Rows are points. Two turns around zero, p and q, are shown by what they do to some points. Write where each new point lands after one turn and then the other. Backwards means that the second turn is done in reverse. Each puzzle has new turns, and all numbers are rounded.
(in the rows, 128 means zero)

Turn p:
[ 99 119] -> [ 99 138]
[ 82 122] -> [ 87 150]
[139 103] -> [122 101]
[168 144] -> [170 117]
[153 151] -> [162 132]
Turn q:
[111 131] -> [113 137]
[139  88] -> [124  87]
[129 187] -> [150 183]
[133 141] -> [137 138]
[128  94] -> [116  96]
Where do these land?
p, then q backwards: [ 91 103] -> [ 86 113]
q, then p: [144 118] -> [128 109]
p, then q: [149 164] -> [170 130]

Turn p:
[104 112 141  83] -> [ 96 129 146  87]
[136 133 172 142] -> [142 153 163 141]
[111 165 116 140] -> [120 155  98 143]
[137 141  60 103] -> [131 103  63 102]
[159 119 148 164] -> [163 123 152 158]
[122  99 130 135] -> [118 106 145 135]
Turn q:
[131 137 104  82] -> [133 117  87  97]
[153 131 152 179] -> [150 154 169 158]
[146 155 167 167] -> [141 172 173 134]
[106 119 101 148] -> [108 125 112 160]
[128 104 118 110] -> [131  98 117 126]
[104 122 126  80] -> [105 101 108  92]
Where do these land?
q, then p backwards: [168 118 121  79] -> [178 124  99 100]
p, then q backwards: [ 78 120 119 136] -> [ 78 126 119 139]
p, then q: [129 158 154 150] -> [137 172 135 130]
p, then q: [168 118 152 129] -> [165 126 153 111]
q, then p backwards: [ 97 127  95 146] -> [ 94 138 107 153]

Turn p:
[ 92 133 163  92 165  94  81  91] -> [142 112 181 135 190  85 107 107]
[150 143 144 111 158 124 168 130] -> [143 144 119 130 157 130 166 158]
[ 94 165 114 100 130 125 136 123] -> [ 93 141 135 104 150 102 146 115]
[171 130  79 165 118 171 132 144] -> [115 155  74 131  99 181 111 126]
[118 146 124 162 110 158 155 133] -> [ 93 149 126 143  96 145 145 135]
[142 162 152 100 127 169 159 132] -> [114 161 148 102 142 156 158 162]
[157  78 147 134  93  95  77 146] -> [189  97 136 118  89 120  78 125]
[126  81 109 125 134 114 153  91] -> [144  83 114 143 136 143 158  98]
[135 120 122 153 113  92  88 126] -> [154 128 124 141 106 104  93 101]
[ 94 123 127 137 132 139 131 163] -> [ 92 111 124 131 117 113 118 153]
Turn q:
[119 152 105 151  81  85 160 155] -> [130 124 101 127  86  60 144 140]
[139 124 140 133  88  86 121 130] -> [134 106 143 100 102  91 118 124]
[151  94 134 122 145 148 156 143] -> [144 109 133 126 150 151 166 147]
[120 134 102 158 139 179 114  85] -> [148 146 113 174 112 176 110 105]
[119 134  93 135 164 155 134  63] -> [137 137  90 161 139 172 120  75]
[118 103 134 108 151 124 101 162] -> [108 114 138 121 163 133 109 164]
[ 91 157 144 161  89  94 149 114] -> [119 134 139 152  91  67 131  97]
[129 130 148  79 124 142 105 141] -> [ 92 138 149  95 133 151 123 143]
[167 124 151 104 171 140 111 159] -> [141 146 145  94 178 151 130 158]
Where do these land?
p, then q: [ 97  81 137 101 138 154  98 123] -> [116  92 167 140 160 161 111 141]
p, then q backwards: [126  95  97 149 170  98 119 163] -> [105 110  68 152 142  95 125 139]
q, then p: [155 151 140  99 134 108 171 129] -> [131 129 118 108 160 118 182 124]
q, then p backwards: [ 94 133 142 173 135 105 161 100] -> [103 129 127 160 140  77 126  90]
p, then q backwards: [142 163 100 108 116 135 161 118] -> [147 161 126  92 137 137 160 124]
p, then q: [123 160 114 156  94  87  95 135] -> [127 132 124  97  93  97  91  90]
q, then p backwards: [130 167 145 132 108 157  83 167] -> [143 169 168 143 112 156 108 165]
p, then q: [121  77 132 116 152 132 162 108] -> [152  91 129 155 150 150 162 141]
q, then p: [137 134 133 155  87 140  95 154] -> [147 144 143 101  87 116 101 148]
q, then p: [155 119 141  92 147 164 135  82] -> [103 133 153 125 159 186 151 130]

Turn p:
[139 135 135 142 126  96 118 149 175] -> [142 150 163 154 131  98 148 144 135]
[119  86  84 138 162 166 107 116  87] -> [100  60  86 120 155 118 116 107 119]
[133 168 146 136 167  92 151 178 124] -> [125 151 150 144 132 149 189 148  83]
[172 154 148 109 131 116 128 146 129] -> [150 169 124 116 129 117 141 145  97]
[120 151 163 122 128 143 103 100 142] -> [134 150 154 115 155 142  91 128 130]
[ 94 127 150 111 101 110 133 153 149] -> [138 129 168 117 100 140 139 154 153]
[154 171  81 110 165 170 133 102 118] -> [ 84 157  87  97 168 120 135  88 112]
[150 105  96 166 157 109 155 102 123] -> [128 114 102 176 128 113 142  80 115]
[117  88 151 162  90 167 137 126 122] -> [154 101 100 148 129 154 101 149 173]
[ 92 132  99 122  93 141  94 104  94] -> [ 78 106 122 111 108 130  77 135 139]
[120  90 156  90  88  97 149 132 144] -> [177 123 151 110  72 126 129 131 150]
Turn q:
[132 145 132  99 108 102 141 142 135] -> [143 140 116 107  99 141 111 126 149]
[115 138 135 152 104 139 148 124 150] -> [125 143 106 165 132 130 121 131 146]
[173  51  88 157 127 139 170  95 117] -> [157 113  81 111 207 101 182 124 125]
[174 145 177 132 131 155 114 165 109] -> [135 158 139 137  75 110 169 142  92]
[105  63 173 129 119  67  97 115 123] -> [138  44 126 121 102  74 121 121 157]
[105 136  65 142 190 148  82 170 164] -> [131 125 200 134 176 158  96 191 100]
[123 144 134 109 109 120  90 125 129] -> [137 117 136 131 100 134  98 111 110]
[152 113 106 109 152 131 158 106 119] -> [135 137 129  94 161 136 157 109 136]
[ 85 141 133 153 118 129 148 134  79] -> [ 61 125  98 128 122 124 123 140 127]
[146 144 152 150 129 107 111 114 124] -> [128 140 137 134 114  86 118 113 123]
[126 146 109  93 121 158 140 130 143] -> [137 145 128 129 130 180 130 119 126]
[100 172 133 110 129 142 138 117 144] -> [107 151 142 145 117 163 110 109 145]
Where do these land?
p, then q backwards: [163 139  91 151  96 160 165 155 165] -> [140 123 155 162 111 126 207 131 139]
p, then q backwards: [134  96 141 142  99  99 136 170 174] -> [147 102 175 142 143 121 132 159 176]
q, then p: [121 120 172 151 107 111 122  94 138] -> [130 127 146 177 108 104 109 108 139]
q, then p: [ 93 141 114 169 172 127 140 143  89] -> [107  95 182 115 125 164 158 145 125]
p, then q: [117 124 117  93 118 161 139 150 100] -> [144 113 118 110 132 183 133 133 131]
p, then q: [153 133 140 138 181 156 116 112 102] -> [ 97 121 158  94 161 125 150 119 100]
p, then q: [104 169 122  89 159 108 146  81 140] -> [ 92 128 136 145 107 143 132  54 139]
q, then p: [180 114 111  85  99 108 127 120 112] -> [133 150  89  86 106  96 115  99 109]
p, then q: [120  79 128 138 123 117  93 118 159] -> [165 102 142 130 120  78 129 133 143]
q, then p: [ 96 165 145 125 126 132  96 136  99] -> [111 105 141 125 111 152  87 157 142]
